Rows are points. A path goes straight from each point to the next, and from the last back to the first. The post is the endless flat space through its rows: a point in 2 columns, a line in 3, a plane in 4, and so on, so that a path can go around it. Count how often the path circles the post. Going back the other way cancels.

Post:
[[36 14]]
Path, 25 rows:
[[  2  -1]
 [ 31 -15]
 [ 98  -9]
 [ 73  60]
 [ 19  88]
 [ 39  49]
 [ -8  23]
 [ 18 -26]
 [ 44 -12]
 [ 64  23]
 [ 45  35]
 [ -5  44]
 [-28 -15]
 [-10  23]
 [ 22  32]
 [-21  20]
 [ 15 -53]
 [ 13 -22]
 [-57 -15]
 [-35  51]
 [  2 -16]
 [ 40 -25]
 [109  26]
 [ 54  49]
 [ -5  52]]
Times around: 3

Post:
[[  31   26   -5   -3  -38   76  119 -113  -14]
 [ -62  -54    9   26   25 -101  -22  -43    1]
 [  19   -6  -14    6  -31  -49   49   17   25]
 [ -13    8   18  -44  -45   64  -27  -21  -35]
 [ -34    0   12  -15   78  -23   50  -32   65]
 [ -38    6  -41    7  -35   38   20   -4    5]
 [ -14  -42   -7  -24   16   20   18   16  -27]
 [  -4    9  -64  -45   26    2  -10    7   -9]]
Path (34 x 9):
[[  -8    4  -63   49  -37   24   39  -40   33]
 [  -1   35    2  -23   46   62   22    9   66]
 [   9    4    0   -8  -14  -45    3  -69   18]
 [ -18  -16  -15    1 -121   24   24  -19   20]
 [ -78  -35   17  -72   55   57   67  -33  -43]
 [ -27  -32   54  -20   42    1   30  -43  -27]
 [  16   -1  -41   27    6    2   31   31  -39]
 [  -9  -16   47   36  -38   33  -22    1    3]
 [  18  -50    8  -23  -29   10    3   25    6]
 [  28  -81  -10  -35   -1  -21   75   12   23]
 [   2   -8  -56   -9  -46   21   -6  -12   73]
 [  35  -21   -1  -19   51    2    9   14   44]
 [  47   49  -54  -89   11   20   22  -62   33]
 [ -63    0    4  -45    8   24   -2   -7   36]
 [  11  -17   22  -61   -6  -18   33  -54    8]
 [ -62   10  -18   13  -18   28   16 -102   59]
 [  81  -21   40  -44    7    6   37   -4   41]
 [ -23 -112  -16   19    6  -15   89    1   30]
 [ -39  -16  -15  -59   17  -60    9  -28   19]
 [ -40   29  -50  -10   35  -26   49    3   55]
 [ -90  -30  -17    0   -1   14    7   -4   28]
 [  10  -16   10  -66  -13   60   11  -60   10]
 [ -33  -19  -37  -29  -22  -14    3   25   30]
 [-121  -28   -3   25   -8  -33   33   35   18]
 [ -51    0 -112  -24   54  -23  -33   -8  -71]
 [  -6   -1   35  -28   -6   80   10    1  -26]
 [  25    6   33  -22  -28   66   22    5   11]
 [ -20  -14  -42  -26    3   24    8    0   35]
 [ -59  -47  -28  -10    9  -36   16   44   37]
 [ -91   51  -85  -51  -27   13    3  -52   -9]
 [ -83   44  -47  -48   82   19  -52   16   10]
 [ -24   18    4  -24   19   40  -26   -7  -14]
 [  -1  -23   42   17    3   11   67  -11   51]
 [ -35  -19   27   29  -98   58    5  -17   47]]
Times around: 3

Post (17 x 18):
[[ -18   28  -16   18   25  -40  -23   -2  -50   44  -77   10   19   39
    13   27   -4  -27]
 [ -58  -44   -7  -34   58 -101   30   -4   23   -1  -66  -75  -13   17
    -9   -6    8   22]
 [ -16   40  -14   21   79  -14    9  -41  -15   16   -2  -65   17   -3
   -26   15  -39   18]
 [ -11    2   23   79   16  -23  -38   -6   25   -3  -33   31   -7   58
   -22   28  -47  -36]
 [  29   13    1   14   24   47   37   15   15  -40  -25   35  -37   26
   -37  -10    3  -27]
 [ -36   -7  -65   17   -2   13   14  -12   58  -15  -41  -73  -30  -42
    28   36  -55  -13]
 [ -14  -56   -9    1   -2  -72   41   -1  -38   13  -43   10   56   43
    43   49  -31   25]
 [   9   11   27   22  -37   58   29  -57   41  -32  -23  -44   18  -28
   -54    1  -53  -46]
 [ -22   -6   -6   49   16   30   36  -14   12   32  -38   36  -10  -14
   -28   28   -6    1]
 [  47   48   53   -5  -51   -9   14  -35   21  -28    7   73   23    5
    12   -3   42   18]
 [  30   55   31  -20  -20  -22   -7   21   -8   46    3   61  -24   15
   -11   56  -11   23]
 [  -5    0   -7   -3    4    6  -18  -13  -24   -6    7   84   32   28
   -11  -14  -26    5]
 [  22    1    1   11   33   -9    7  -11   10  -16  -64   36  -51   13
   -34   23    2   42]
 [ -35   -5   -5   28   14  -14   -7  -24  -18    7  -19   -2  -41   12
    29  -51  -38  -31]
 [   1  -37   -1   34  -62   10    4   38   25  -11  -10  -24    9  -25
    31  -14  -24    2]
 [ -37   50   -2   35   10    2    4  -19  -20    3  -45   28  -48   61
   -32   19  -24   16]
 [ -30   -2   14   23   -9  -91   14  -43  -36  -62  -23  -51  -12    8
   -44   15   26  -15]]
Path, 23 rows:
[[  34   29   -6   22  -27   -9   83    5   -5  -28  -20  -53   15   31
   -46   64  -60   39]
 [  -1    0   37   14  -37  -32   11  -30    9    4  -21    0  -27   13
   -63   45  -14  -21]
 [   8   14   53  -14   36    8  -26  -27   72  -16    1   74  -44   22
   -17  -17   53   -6]
 [ -50  -46  -27    6  -29  -67   30   97   21  -35    7  -15   48    1
    58   47   23   78]
 [ -55  -44   20   14   14  -82  -23  -53   56  -15  -17   64  -46   16
   -39   46   35  -51]
 [ -15  -52    2   13  -36  -56   59  -51   -8  -11 -119   57  -16  117
   -15   48    1  -47]
 [  17    5  -25   16   66   -1  -32  -73   66   32    3   -6   67  -90
    31  -41  -42   50]
 [   1   19  -29   12    2  -23   -1   -9  -24   -4  -68   16   21  -30
    59   20   24  -51]
 [  -4   32  -22  -54   -3   22  -35  -13   78  -40   16  -70   16  -40
     7   10   -8   -5]
 [   7  -28   31  -12   46  -57   61  -83  -31   80  -83   24   47   63
    14   37   36   60]
 [  69   18  -27  -14  -25   -1  -16    5   19   -9  -27  -23   33   -5
    48  -69   11  -15]
 [  60   29   -2  -38  -31   -8   -1  121  -48    2   11   -6  -28   -1
     8   17  -56   22]
 [ -18   87   14   -2   49  -14  -47  -47   -2    0   25   53  -24   -4
    12  -15   26   -3]
 [  11   63   35   14  -50    9   -5   -3  -12  -32  -10   45  -19   13
     0   10  -54   -6]
 [ -37   13    3   18  -63   -4   12   28  -13   21 -118   81  -66    4
     0    4   24    4]
 [ -18   23   29   85   21   23   21  -78   54 -106    7  -25  -56  -39
   -34  -30    8  -62]
 [  16  -24  -43   38  -35    2   35   38   -6  -74  -72   45 -101   50
    26   49   80  -11]
 [  34   -4  -11   11  -52   37    1    9  -34   47  -94   79  -21   47
    22   -6  -32  -68]
 [ -31  -71    0   -8   31  -90   59   -7   13   18  -72   -5   17    1
    -2   11  -46   28]
 [   3   -5   15   21   -1    9  -10  -93   64   23  -34    2   32    6
   -12   -1  -69  -38]
 [  30    7   20   38  -21   22   14  -22   17  -15  -47   20  -31   49
   -63   44   31  -41]
 [ -35   -7  -19  -17   45  -35   31    2  -26   19  -15   45  -13   17
    26   49  -19  -40]
 [  41    0   15   15   43  -35  -22   71  -16   -5  -40   -7  -17  -20
   -45   21  -32   35]]
Times around: 1

Post (17 x 18):
[[ -20   62   23  -30  -23   52  -22   16  -20   65   -8  -21  -11   17
    27   19   22  -10]
 [   5   -7   53   -6   49   15   -3   52    7   45  -44   29   22  -15
    36  -43    4   -5]
 [  -4    5   -6  -43   49  -24    8   16   18  -16  -13   25  -27  -16
    30  -46  -21   32]
 [   6  -54    6   25    3   10    4   19   50  -67  -35  -50  -62  -36
   -90  -13  -40  -49]
 [  24  -36  -15  -60   15  -18   43   32   -5   35    4   12    9   -7
     7  -18   16   -5]
 [ -28  -43  -21    8   42    2   21   43  -26  -84  -31  -64  -26  -57
   -59    7  -24  -16]
 [ -15    7   37    4  -41  -17  -60   -8  -29   23   43   -5   44   11
    28   13   28   11]
 [  -6    8  -54   38  -11   26   -4   35   22  -80   13  -23   -4  -55
   -89  -36   13  -41]
 [  14   -8   -6   -3   24   28   45  -17   22  -14  -39  -19   -9   -6
   -13    2   51   26]
 [   7   24  -14    6  -11   13  -75  -46  -45   57    4   44   12    8
    31   27   21  -14]
 [   9  -27  -20   30  -13   13   36   41   -5  -51  -13   -5  -61  -42
  -109   11  -38   19]
 [  17    6   21  -14  -50   30  -25  -18  -16   30    1   23   21  -34
    68   28   15  -11]
 [  41   32    5   52  -46    0  -13    7  -39   26   19  -18   18   23
    22    3  -13  -27]
 [  35   27  -13   18    4   47  -44   -4   -1   17   43    5    0    0
    43   57   23   16]
 [  39   21   50  -17  -20   18  -32  -24  -37   63   30   14  -30  -41
    67    5   66  -36]
 [ -20  -18   47  -45   46    0   20   12   -1    2   16   55   -3   44
    66   -8   -4   -5]
 [  21   11  -22   -3    0  -15    9   55   13  -90  -44    6  -34  -26
   -79   11   -2    1]]
Path, 25 rows:
[[ 44  45  25 -23   2  38  -9  49  14  46  15  33 -11 -27  38 -44  28 -18]
 [-25 -19  55 -13  27  18 -38   9 -25 -23  28   9  21  51  34  38 -51 -22]
 [ 31  -5  49  -4  21 -29  -5  71  24  38 -46  23 -37 -21  -4 -55 -70 -22]
 [-25 -18  46  22 -16  -3 -23 -22  19  11 -27   8  -3 -71 102 -47 -15  16]
 [-19 -43  17 -19   1 -16  14 -13  13  28  -4 -47  23 -20  31  61   7  68]
 [ 13   4  28   0  66  -3 -15   4 -41 -13 -77  10  20  -6 -12  25 -17  17]
 [ 60  26  -2  42  16 108  -3   5 -89  85  47   2 -79 -27  44  75 -15  -6]
 [ 43  21 -54 -35 -45  19  31  40  22 -47  11 -22  20 -65  13 -12  66 -14]
 [-28 -22   6  70  -8  33  13  18 -22   0 -41 -29  -7 -94 -73 -54   4 -59]
 [ 24  16 -41 -29  12 -12 -16 -28  47  -9 -61  50  -7   2  21  35 -15  15]
 [  3  15   5   8   4  -4   8  32 -32  78 -53  -5 -19 -15   4  -5   1  42]
 [ 73  14  58   5 -34  25 -22  56  55   5  48  35 -62 -18  67 -40   1 -21]
 [ 43   5   6 -18 -16 -25  -5  32 -60  95  95  16  -2  63  29  -3 -51 -10]
 [ 29  48   4  21 -35  39 -90 -74 -20  26  19  31 -45 -51  28  88  10  64]
 [-30 -28  56 -42  74  12 -12  19   0   1  -7   8  26  46  50   2 -19  -2]
 [ 12  18 -52   9  34  69 -15 -16 -32  -3  25  -2 -60 -37  13  -8 -11   3]
 [-22 -14  -8  84  12   6 -51  21 -26 -21   7  -8  45  17 -64  -7  34 -52]
 [ 56 -20 -13  37   2  22  -4   8  55 -26 -20  40  23 -22 -11   6  49  31]
 [ 51  -9 -47  -3  33 -31  54  38  -9  26 -12  39  18  93 -26 -53 -66   0]
 [ 16 -23 -20  32  17   1 -37 -15 -36  14 -66  56   4 -78 -32  -9 -66  26]
 [ 38 -28  -3  73 -43  77  13  -3  38  -8  -5 -53 -11 -79 -23  28 -16 -64]
 [ 23  54  40  50 -15  15  11  57 -62 -24 -11 -29 -12  -7 -75  34  38   9]
 [ 82  65  23   4 -81  73  38 -32 -37  48  38  23 -60  17  22  47  90  45]
 [  7  26 -51  13  80 121  -2  54 -13   1  -6 -51 -12 -82  16 -38  28 -75]
 [ 39  24 -17 -59  -4  40 -13   7 -77  52  33  44 -15 -51  90  40 -17 -53]]
Times around: 0
